Each row is a point. The ring and each string are closed loops that go straight from each point to the next, and from the last back to the first. Before rounding, they use only three directions, however many columns there are. Count how often each string passes through the ring. Passing back the other way cancels.
In the rows, 128 means zero.

Ring (10 x 3)
[[148 117 144]
 [151 151 151]
 [132 184 160]
 [113 194 161]
 [ 78 193 156]
 [ 47 162 147]
 [ 43 126 145]
 [ 61  90 148]
 [ 85  78 148]
 [124  88 144]]
String (19 x 3)
[[161 161 110]
 [131 149 115]
 [107 131 166]
 [117 125 176]
 [151 118 179]
 [184 132 144]
 [174 154 118]
 [145 162 115]
 [124 157 133]
 [115 151 159]
 [118 150 205]
 [141 198 182]
 [140 215 153]
 [140 221 141]
 [121 182 128]
 [107 153 144]
 [115 147 185]
 [151 160 201]
 [176 169 152]]
Times through: 3
String (13 x 3)
[[ 27  97 165]
 [ 22 117 100]
 [ 58 126 109]
 [ 78 122 143]
 [ 83 116 139]
 [ 90 114 166]
 [ 89  62 189]
 [ 99  37 147]
 [100  87 100]
 [ 94 115 120]
 [ 87 114 161]
 [ 56  75 198]
 [ 48  90 193]]
Times through: 2

Ring (10 x 8)
[[134 197 150 170 190 151  86  66]
 [127 187 128 170 174 153  96  41]
 [115 155 105 159 148 136 113  45]
 [111 116  99 139 129 121 141  78]
 [119  96 118 122 132 120 168 122]
 [132  89 151 108 149 123 184 174]
 [134  92 164 106 156 116 174 195]
 [127 109 161 118 158 100 134 186]
 [125 140 156 137 167 106 102 150]
 [130 176 156 157 183 130  87 105]]
String (24 x 8)
[[125 141 136 142 159 130 126 105]
 [ 98 123  85 149 121 100 106  64]
 [ 86 110  55 151  99  96 112  34]
 [ 86  90  60 138  93  85 124  65]
 [109 110 108 134 130 104 130 106]
 [128 128 138 134 156 131 144 118]
 [106  88 105 123 119  94 144 126]
 [109  54 111 102 110  91 183 165]
 [149  72 176  90 159 141 229 214]
 [154 107 188 106 179 150 199 195]
 [156 119 194 111 187 152 187 193]
 [155 113 200 107 187 142 184 213]
 [138 127 168 125 172 129 148 163]
 [119 116 137 129 148 103 126 144]
 [105  96 133 121 133  65 104 177]
 [111 118 130 134 142  88 104 141]
 [110 136 138 142 152  80  75 142]
 [123 178 158 159 182 107  58 119]
 [151 206 186 163 215 165  96 102]
 [150 221 180 174 218 173  85  75]
 [134 226 149 186 201 159  59  36]
 [131 222 137 188 193 162  65  19]
 [147 240 153 191 213 196  86   7]
 [148 198 159 166 200 183 122  58]]
Times through: 2
String (18 x 8)
[[128 133 124 140 153 150 158  82]
 [102 113  76 144 115 120 140  48]
 [ 88  97  58 142  96  97 129  48]
 [109 110  90 138 122 125 152  67]
 [132 124 134 132 155 149 169 105]
 [126 127 138 134 155 127 140 121]
 [123 117 134 130 148 118 142 130]
 [139 125 161 125 169 139 160 149]
 [153 100 195 101 179 140 197 217]
 [144  79 191  91 166 111 188 247]
 [114  76 142 106 132  77 145 199]
 [111  91 128 119 131  84 132 163]
 [131 120 154 125 161 122 145 153]
 [115 102 129 124 137  99 136 146]
 [115  65 130 103 124  90 171 183]
 [105  64 107 109 110  85 164 155]
 [118 108 123 128 138 114 147 123]
 [129 128 135 134 155 138 152 110]]
Times through: 1
